Each wall is flat, endless, passes through zero and stands at right angles to its row. A trip goes straight from one point to another. Which walls does it cross, in order?

Walls:
(1): [ 49 -44  24]
(2): [ 14  -4 -45]
(3): [ 57 -22 -86]
(4): [-5 44 20]
(5): [-38  38 -52]
Trips:
[ 9 40 42] to [  4 -34 -16] -> 1, 4, 3, 2
[13 36 -8] to [-117    6  -52] -> 3, 4
[ 50 -25  51] to [ 34 -34  -2] -> 3, 2
[-23  46  -4] to [  1 -20 -21] -> 2, 3, 4, 1

Walls:
(1): [-23  66  29 -52  59  37  44 -32]
(2): [-24  30  37 -62  -9  40 -28 -14]
(3): [ 80  46 -19  -6   4 -43  19  14]
(4): [  2 -38  31  22  43  22   1  -5]
Trips:
[ -6   4 -44  21  20 -14   9  39] to [-60 -30  51 -45  28  34  26 -14] -> 4, 3, 1, 2
[-58  54 -46  24  52  -2  52 -19] to [-33 -39 -51 -36  32   3  32  36] -> 4
[-14  -5 -15  40 -33   1 111 -33] to [-23  -4   1  13 -17  17  37 -14] -> 3, 4
[ 41   2 -18 -44  -4 -65  27   3] to [-15  -9  61 -42 -80   3  -7 -46] -> 2, 3, 1
[-21  33  -2 -63  21  80 -55   0] to [-31 -50 -24  -4  -7 -33  -8  45] -> 1, 2
[ 30  27 -19 -22  21 -22 -18 -16] to [-23  -5 -73  27  73  -4 -30  41] -> 2, 1, 4, 3

Walls:
(1): [-84 -14  45  32  24 -36   1 -13 -53  -7  -8 -31]
(2): [-24 -71  24  45  35  42   2  -3 -67 -97 -34 -44]
(3): [-32   9 -34  36  13   6  -3 -17 -17 -13  12  13]
(4): [ 34 -31  18  12  32 -25  30 -60  19  42  14 -31]
(5): [ 25 -18  19 -29   2 -65  76  10  -6 -58   5 -31]
(6): [ 10 -44  26  -9  19 -46 -40 -36   2 -39 -51   6]
(7): [  2 -20 -65  21  63  30  10 -29  -8  30 -46   9]
(8): [ -6  -2  71 -45   3 -41  67  14  39  12 102  10]
Trips:
[-25   5  42  10  40  39 -38 -57  17 -14 -11 -19] to [ 26  54 -84  71 -94 -18 -11 -80 -81 -12 -15   9] -> 4, 6, 1, 2
[-29  19   5 -31 -25  42 -29   2  48  23  26  18] to [ 65 -24 -17  -6   2  13  15  17  27 -35  56  16] -> 5, 4
[-46  53 -23  -3 -12  17 -50   5  35  24 -17 -19] to [ 19  19  40 -26  -2  77  48  59  40 -36 -41 -12] -> 7, 3, 2, 5, 8
[ 46 -43  17 -25 -48  68   2 -12 -19 -31  53  11] to [ -9  31  -6 -15 -27 -48 -19  33 -46   6 -25 -22] -> 8, 1, 2, 6
[-23  40  33  18  -3 -20  50  75   0  11 -29  56] to [-24  74  26  -3 -49 -28  26 -30 -39  20  28  62] -> 3, 5
[-25 -21  21   9  90  17   0  29  13  30 -52  -8] to [-27 -38  -2  42  11  42  14  34  14 -95 -33  17] -> 3, 4, 5
[ 58  26  26   8 -52  -3  14 -18   2 -63 -57 -10] to [  39    7   40   -6   29   24   23   47   18 -115  -37    4] -> none
[-25  46  20  43 -43  -9  27  12 -19 -13  18 -33] to [-30 -19  19 -23   2  -7   1  17 -10 -58   6  17] -> 6
